Each row of a before or after table is a point. One or more steps were done to the points. Then noise was added and the rows were shuffled. The steps act on columns, c1 being the first. Name the steps. A step turns or swaps two columns, mirrors them in a line or flattens them onto one, adds a multiple of one to another, or multiplies or shifts one. Angles are multiples of 10 degrees, from the lower column toward the higher: turns from -170 to 170, lines from 10 to 170 but not 90. Use the fewest steps. Two steps may share a column if one is a turn and the other turns, adds or multiplies; they go together, in the order done. Otherwise the lowest column goes first.

Before, 8 rows:
[[ 0.45  0.11]
 [ 0.48 -0.31]
 [-0.31 -0.65]
 [-0.19 -0.09]
 [-0.27  0.18]
 [-0.03  0.01]
 [ 0.09 -0.13]
 [ 0.15  0.17]]
After:
[[ 0.45  0.06]
 [ 0.47 -0.21]
 [ 0.08 -0.08]
 [ 0.16  0.12]
 [-0.31 -0.45]
 [-0.03  0.00]
 [-0.19 -0.06]
 [-0.27  0.12]]
Steps: multiply c2 by 0.7

Before, 11 rows:
[[ 0.68  0.39  0.17  0.13  0.21 -0.08]
 [-0.08  0.38  0.34 -0.13  0.06  0.26]
 [ 0.58 -0.04 -0.23  0.28  0.29 -0.46]
 [ 0.22  0.01 -0.19  0.20  0.30  0.23]
 [ 0.07  0.00  0.03  0.28 -0.34 -0.05]
 [ 0.16  0.49 -0.02  0.22 -0.19 -0.15]
 [ 0.47  0.45 -0.11 -0.32 -0.25  0.28]
 [-0.04 -0.29 -0.29 -0.41  0.26  0.09]
 [-0.09  0.23  0.07 -0.14 -0.17 -0.35]
 [ 0.60 -0.03  0.05 -0.09  0.21  0.18]
 [-0.03 -0.08 -0.06 -0.02  0.32  0.27]]
After (11 x 6):
[[-0.30  0.00 -0.29 -0.42  0.26  0.09]
 [ 0.21  0.15  0.07 -0.16 -0.16 -0.36]
 [ 0.51 -0.38 -0.10 -0.33 -0.27  0.26]
 [ 0.02 -0.07  0.03  0.28 -0.31 -0.07]
 [ 0.47 -0.59  0.18  0.12  0.20 -0.05]
 [ 0.04 -0.20 -0.18  0.17  0.30  0.25]
 [ 0.09 -0.61  0.07 -0.11  0.22  0.16]
 [ 0.52 -0.05 -0.03  0.23 -0.21 -0.17]
 [ 0.04 -0.61 -0.24  0.28  0.26 -0.45]
 [ 0.33  0.13  0.34 -0.12  0.07  0.29]
 [-0.09 -0.01 -0.06 -0.02  0.32  0.26]]
Steps: turn c1 and c2 by -80 degrees

Before, 11 rows:
[[-0.57 -0.04 -0.30 -0.05  0.11 -0.36  0.28  0.02 -0.77 -0.12  0.48 -0.08]
 [-0.04  0.30 -0.22 -0.07 -0.16  0.06 -0.05  0.02  0.36  0.11  0.47 -0.20]
 [-0.11 -0.15 -0.17 -0.16  0.29  0.19  0.01  0.45  0.20  0.02  0.50 -0.03]
 [-0.18  0.23 -0.24 -0.23 -0.15 -1.00  0.35 -0.09 -0.10 -0.08  0.42 -0.35]
 [ 0.03  0.19 -0.13 -0.43 -0.02  0.05  0.18 -0.12  0.43 -0.18 -0.36 -0.11]
 [-0.58  0.25 -0.33 -0.26  0.23 -0.11 -0.06 -0.01  0.23 -0.07 -0.59 -0.60]
 [-0.14  0.20  0.14 -0.31  0.09  0.16  0.06  0.15 -0.03  0.57  0.26 -0.11]
 [-0.01  0.32  0.17 -0.07  0.10 -0.13 -0.07  0.18 -0.52 -0.08  0.25 -0.35]
 [-0.01 -0.13 -0.19 -0.46 -0.32  0.05 -0.04  0.20  0.29 -0.04  0.25 -0.11]
 [ 0.06  0.01 -0.40 -0.44  0.10 -0.05 -0.11 -0.01  0.06 -0.02  0.31 -0.08]
 [-0.20 -0.18 -0.05 -0.13  0.24  0.15 -0.01 -0.04 -0.02 -0.01  0.26 -0.43]]
After, 11 rows:
[[-0.13  0.56  0.15  0.33 -0.02  0.16  0.06  0.15 -0.22  0.21 -0.12 -0.12]
 [ 0.07  0.00 -0.40  0.45 -0.05 -0.05 -0.11 -0.01 -0.31 -0.02 -0.03 -0.08]
 [-0.03  0.28 -0.22  0.02 -0.17  0.07 -0.04  0.03 -0.56 -0.16  0.17 -0.20]
 [ 0.00 -0.11 -0.19  0.32 -0.46  0.05 -0.04  0.19 -0.34  0.07  0.19 -0.10]
 [-0.10 -0.07 -0.18  0.24  0.21  0.18 -0.01  0.43 -0.54  0.14  0.01 -0.02]
 [-0.58  0.10 -0.32  0.32  0.14 -0.09 -0.06  0.00  0.47 -0.23  0.43 -0.60]
 [-0.58 -0.13 -0.30  0.08  0.09 -0.37  0.27  0.02 -0.20 -0.04 -0.89 -0.10]
 [ 0.04 -0.01 -0.14  0.40 -0.15  0.05  0.18 -0.11  0.19 -0.24  0.52 -0.12]
 [-0.21 -0.11 -0.07  0.20  0.18  0.15 -0.01 -0.03 -0.25  0.13 -0.10 -0.43]
 [-0.01  0.14  0.17  0.09  0.08 -0.15 -0.07  0.18 -0.05 -0.29 -0.57 -0.35]
 [-0.19  0.09 -0.25  0.17 -0.22 -1.00  0.36 -0.09 -0.36 -0.23 -0.24 -0.36]]
Steps: turn c2 and c10 by -50 degrees; mirror c4 and c5 in the line at 80 degrees; turn c9 and c11 by 110 degrees

Before, 11 rows:
[[-0.07  0.19  0.16  0.08 -0.37 -0.13 -0.33  0.10 -0.52  0.07 -0.16 -0.02
  -0.30 -0.20 -0.36 -0.07  0.29 -0.12 -0.04  0.11]
 [-0.07 -0.28  0.24  0.16 -0.12 -0.17 -0.23  0.08 -0.16  0.10 -0.44  0.20
  -0.51 -0.12 -0.24  0.12  0.17 -0.33  0.25  0.27]
 [ 0.65 -0.45  0.15  0.12  0.07 -0.56 -0.21  0.15  0.59  0.03  0.08 -0.11
   0.18  0.07 -0.81 -0.05  0.08  0.33  0.12 -0.23]
 [ 0.03 -0.08  0.03  0.11 -0.28 -0.16 -0.05 -0.03 -0.58 -0.14 -0.31  0.03
  -0.25  0.07  0.28  0.21 -0.08 -0.17 -0.07 -0.11]
 [ 0.04 -0.74  0.38 -0.28 -0.33  0.67  0.50 -0.21  0.05 -0.50 -0.07 -0.28
  -0.07 -0.10 -0.04 -0.21 -0.07  0.02 -0.08 -0.06]
 [ 0.18 -0.94  0.19 -0.18 -0.39  0.59  0.39 -0.12  0.00 -0.33  0.42 -0.27
   0.00  0.09 -0.23 -0.01  0.20 -0.13  0.34 -0.19]
 [-0.23 -0.12  0.15  0.33 -0.22  0.03 -0.17 -0.02 -0.09 -0.25 -0.50 -0.01
  -0.09 -0.61 -0.25  0.25  0.31 -0.43  0.15  0.10]
 [ 0.19  0.12 -0.06 -0.03 -0.27  0.02 -0.02 -0.02 -0.26 -0.18 -0.28  0.02
  -0.31 -0.07 -0.17  0.17 -0.12 -0.46  0.14  0.24]
 [ 0.47 -0.42  0.28 -0.30  0.13 -0.71 -0.41  0.11  0.66 -0.01  0.12  0.03
   0.01 -0.16 -0.43 -0.20  0.06 -0.12  0.13 -0.50]
 [ 0.10 -0.12  0.21  0.22  0.06  0.05  0.03  0.04 -0.44  0.02 -0.11  0.11
  -0.12 -0.02 -0.19  0.08 -0.06 -0.48 -0.16  0.08]
 [ 0.00 -0.02  0.22  0.07 -0.29 -0.27  0.10  0.30 -0.09 -0.08  0.12 -0.08
  -0.35  0.01 -0.04  0.10  0.40 -0.22 -0.06  0.23]]
After (11 x 20):
[[ 0.16 -0.94 -0.29 -0.17 -0.38  0.57  0.40 -0.14 -0.02 -0.34  0.42  0.15
   0.04  0.08 -0.24 -0.02  0.19 -0.14  0.36 -0.20]
 [ 0.10 -0.13 -0.12  0.24  0.07  0.06  0.02  0.00 -0.45  0.02 -0.11 -0.21
  -0.11 -0.01 -0.20  0.09 -0.08 -0.49 -0.15  0.07]
 [-0.24 -0.13 -0.13  0.34 -0.24  0.04 -0.16 -0.03 -0.08 -0.28 -0.50 -0.04
  -0.09 -0.60 -0.26  0.27  0.31 -0.42  0.14  0.11]
 [ 0.01 -0.07 -0.02  0.09 -0.28 -0.15 -0.04 -0.01 -0.57 -0.15 -0.33 -0.06
  -0.28  0.07  0.26  0.21 -0.09 -0.12 -0.07 -0.11]
 [ 0.66 -0.43 -0.20  0.12  0.07 -0.54 -0.18  0.13  0.60  0.04  0.10  0.04
   0.18  0.04 -0.83 -0.03  0.09  0.33  0.09 -0.22]
 [ 0.18  0.11  0.07 -0.04 -0.29  0.01 -0.01 -0.04 -0.28 -0.18 -0.29  0.02
  -0.30 -0.05 -0.18  0.19 -0.13 -0.45  0.16  0.25]
 [-0.04  0.21 -0.14  0.09 -0.37 -0.12 -0.32  0.12 -0.55  0.06 -0.15 -0.07
  -0.30 -0.18 -0.34 -0.04  0.28 -0.13 -0.05  0.14]
 [ 0.03 -0.75 -0.46 -0.25 -0.33  0.68  0.48 -0.19  0.05 -0.49 -0.08  0.07
  -0.09 -0.11 -0.02 -0.20 -0.10  0.02 -0.10 -0.05]
 [-0.02 -0.04 -0.24  0.06 -0.29 -0.26  0.09  0.32 -0.08 -0.10  0.10 -0.04
  -0.33  0.04 -0.03  0.12  0.40 -0.20 -0.06  0.23]
 [-0.10 -0.28 -0.12  0.15 -0.11 -0.20 -0.23  0.07 -0.17  0.09 -0.40 -0.30
  -0.53 -0.14 -0.25  0.13  0.17 -0.34  0.25  0.28]
 [ 0.47 -0.39 -0.20 -0.31  0.13 -0.70 -0.42  0.11  0.66  0.02  0.12 -0.16
   0.01 -0.14 -0.44 -0.20  0.07 -0.12  0.12 -0.47]]
Steps: turn c3 and c12 by -150 degrees
